Each row is a point. Each copy is the shape, with its points in the same order, turned, moved and blurred by noise. Is it also mirrored, or only turned?

Shape (7 x 2):
[[ 16  46]
 [ -7 -32]
 [ 15  23]
 [ -5 -41]
 [ 33  15]
 [ -4  14]
 [ 25  61]]
Copy 1 (7 x 2):
[[-12  50]
 [  0 -31]
 [-16  28]
 [ -4 -42]
 [-34  20]
 [  2  15]
 [-18  65]]
Copy 1 is: mirrored
Copy 2 (7 x 2):
[[  4 -48]
 [  5  34]
 [  2 -28]
 [  8  40]
 [ 23 -25]
 [ -4  -9]
 [  8 -66]]
Copy 2 is: mirrored
Copy 3 (7 x 2):
[[ 47  61]
 [  2 -18]
 [ 35  34]
 [  9 -20]
 [ 48  26]
 [ 16  32]
 [ 52  71]]
Copy 3 is: only turned

Shape (9 x 4):
[[ -3 -31  -7 -28]
 [ -7   7 -42 -10]
 [-52  42 -32  -6]
 [ 36  -6  44  29]
 [-55  12 -27 -41]
 [-19  -3 -45 -42]
 [ 13 -52  20  49]
 [-32  18   2 -10]
 [  5 -37   7  64]]
Copy 1 (9 x 4):
[[ 21 -25   8 -20]
 [ 23   7 -31 -11]
 [-25  36 -33 -23]
 [ 45  24  68  19]
 [-23   7 -36 -53]
 [ 12 -15 -34 -34]
 [ 21 -21  51  58]
 [-18  24   5 -22]
 [ 19  -3  35  63]]
Copy 1 is: only turned
Copy 2 (9 x 4):
[[  2 -25 -12 -15]
 [ -8  24 -34  -6]
 [-36  60 -23 -15]
 [ 56  -2  43  40]
 [-44  25 -22 -43]
 [ -7   8 -41 -40]
 [ 11 -32  22  68]
 [-22  31  13  -7]
 [  7 -19   9  82]]
Copy 2 is: only turned

Shape (11 x 8):
[[ 41 -58  29 -19  -7  59 -39 -12]
 [ 31 -13 -55 -37  57  46  31  -9]
 [ 13  30  31  24 -27 -29  20  48]
 [-26 -10 -37 -28  13  39  23  -4]
 [-19  -2  15 -16 -23 -15 -33  31]
 [ 36 -11 -10 -19 -14 -15  34 -22]
 [ 31 -58  -8  22   0  14  44  32]
 [-10  18 -60 -33  52  45  46  44]
 [ -8  24 -31  54  42  -1 -41   0]
 [ 33  19  18  37 -16  63  44 -28]
 [-44  -8  20 -36  47  44  -6  -3]]
Copy 1 (11 x 8):
[[ 36 -68   2   1 -20  39 -52 -11]
 [  6 -27 -46 -36  55  36  35  -2]
 [ 22  29  31  42 -28 -30  23  41]
 [-35  -9 -19 -28   1  34  21  -1]
 [-16   9  18  -1 -41 -22 -29  34]
 [ 30 -12 -25 -14 -20 -29  30 -12]
 [  9 -62 -14  39  -5   0  36  20]
 [-25   6 -26 -27  50  47  55  44]
 [-34  37 -14  49  41  -6 -30 -11]
 [ 51   6   8  36 -16  52  37 -38]
 [-38 -17  39 -35  15  38 -12  -9]]
Copy 1 is: only turned
Copy 2 (11 x 8):
[[ 63 -43   9 -11  -9  59 -37  -9]
 [ 22  10 -51 -28  56  52  43 -10]
 [ 13  13  39  30 -21 -36  32  49]
 [-22   4 -38 -19   4  42  22   5]
 [ -4  -4  12   2 -11 -18 -28  42]
 [ 34  -4 -18 -13 -10 -21  34 -18]
 [ 24 -57 -10  36   7  22  54  10]
 [-19  28 -41 -16  56  56  63  45]
 [ -4  49  -5  67  41  11 -22   0]
 [ 37  23  22  26 -41  52  57 -28]
 [-34   2  18 -38  29  54 -13   1]]
Copy 2 is: only turned

Shape (14 x 11):
[[ -4 -35   2  -5  17 -14  52  17 -21 -40 -51]
 [ 27 -52  37  -9  40 -34  -5 -31   4 -32  24]
 [-37   4 -19  21  33  39  25   2  53  12  26]
 [ 33  -3  12  15  25  14  61 -24  22  13 -43]
 [ 20  19 -41  24  39  37  50  15 -23  14  24]
 [-34 -39 -22 -28 -44  37 -14  23  16 -55 -51]
 [ 28  41   2 -17  13  46  13 -23 -25  10  33]
 [  4 -34 -19  29 -10   6 -27  16  29 -34   8]
 [ 28   9  31  -2 -39  17  60 -55   5 -43  30]
 [ -2  -7 -51 -14  30  16 -14   8  41 -43 -16]
 [-22  15   8  -5 -17 -23  18 -62 -13 -20  29]
 [  6  -1 -48  -7  -1  24   8  -6  10  35  43]
 [-14  12  40 -13 -46 -30   4   6  42 -16 -23]
 [-19   3  39  35 -39 -19 -30  -4  24  21 -45]]
Copy 1 (14 x 11):
[[ -7 -49  -3   9   8 -23  31  13  -6 -34 -53]
 [  5 -50  17  22  38 -43 -31 -30   3 -24  34]
 [-51  18  -8  21  51  50  28   0  10   5  20]
 [  9 -17  28  37   8   5  59 -31   9  14 -24]
 [ 13  11  -9   4  37  28  55  15 -57  17  12]
 [-29 -29 -42  -7 -24  45 -36  13  26 -35 -62]
 [ 18  30  18 -33   9  27  12 -33 -38  10  27]
 [-11  -8 -28  50   9  24 -39  19   5 -17   8]
 [ -5   1   1  11 -43   2  29 -71 -16 -49  35]
 [ 14  -2 -38  14  50  38 -13   9  32 -25 -16]
 [-29  28 -20  -2   8 -37  -7 -62 -20 -26  11]
 [ -8  19 -42  -4  22  27   9  -7 -16  40  35]
 [-35  21  13  14 -38 -24 -14  -3  52 -22 -12]
 [-44  32  29  49 -27 -14 -37  -5  22  22 -38]]
Copy 1 is: only turned
Copy 2 (14 x 11):
[[-44 -12  23 -11  45 -23  29  -9 -34 -43 -46]
 [  7 -33   6   4  32 -43  -5 -29  32 -77  18]
 [-50  28 -34  -6  39  -3  11 -16  63  25  -6]
 [  1   3  16  -3  26  -5  46 -56  18  -1 -55]
 [ -8  15 -40  22  62  31  25 -30 -12  24  -2]
 [-95   1  13 -37 -26   0 -39  11 -18 -30 -38]
 [ 24  39 -29 -14  12  33  12 -38   0  -9  27]
 [-51  -5  -7  36   0 -13 -40  -2  22 -22  -7]
 [-24  37  44   1  -7  -5  33 -76   1 -29  42]
 [-44  11 -19 -14  35 -19 -63 -23  10  -6 -34]
 [-20  41 -22  -9  -8 -53  26 -44  -3 -40  39]
 [-15  -6 -50   0   7   2  -4 -27  11  38  25]
 [-23  33  47 -14 -34 -56   8  16  17 -14 -11]
 [-14  24   0  18 -59 -43  23  22  33 -25 -47]]
Copy 2 is: mirrored
Copy 3 (14 x 11):
[[ 29 -32  19  20 -23 -13  77   4 -37 -27 -28]
 [ 30 -62  59  26  24  10  22 -35  13   2  22]
 [-65   6 -14  38  23  30  65  -2  59   6  -2]
 [ 20  13  10  28   6  13  78 -21   2  30 -46]
 [-15  30 -39  47 -11  52  51  -5 -10   1  20]
 [-27 -23  -6 -60 -13   0  24  31  10 -52 -60]
 [-12  41  13   6 -20  68  20 -35  -6  22  22]
 [ 11 -29 -14  -5  22   7   6  21  46 -19  -2]
 [ 31  42  38 -36  16  17  75 -44   8  -1  36]
 [-12 -20 -16  16  -7  23   7 -23  53 -55 -34]
 [-22  21  46 -13  12 -22  22 -53 -16 -15  36]
 [-40  -1 -37   1 -14  24  24 -29  19  25  27]
 [ -2   3  52 -24 -22 -55  30   7  53   2 -14]
 [ -3  25  39   0  14 -48  -1  34  22  33 -42]]
Copy 3 is: mirrored
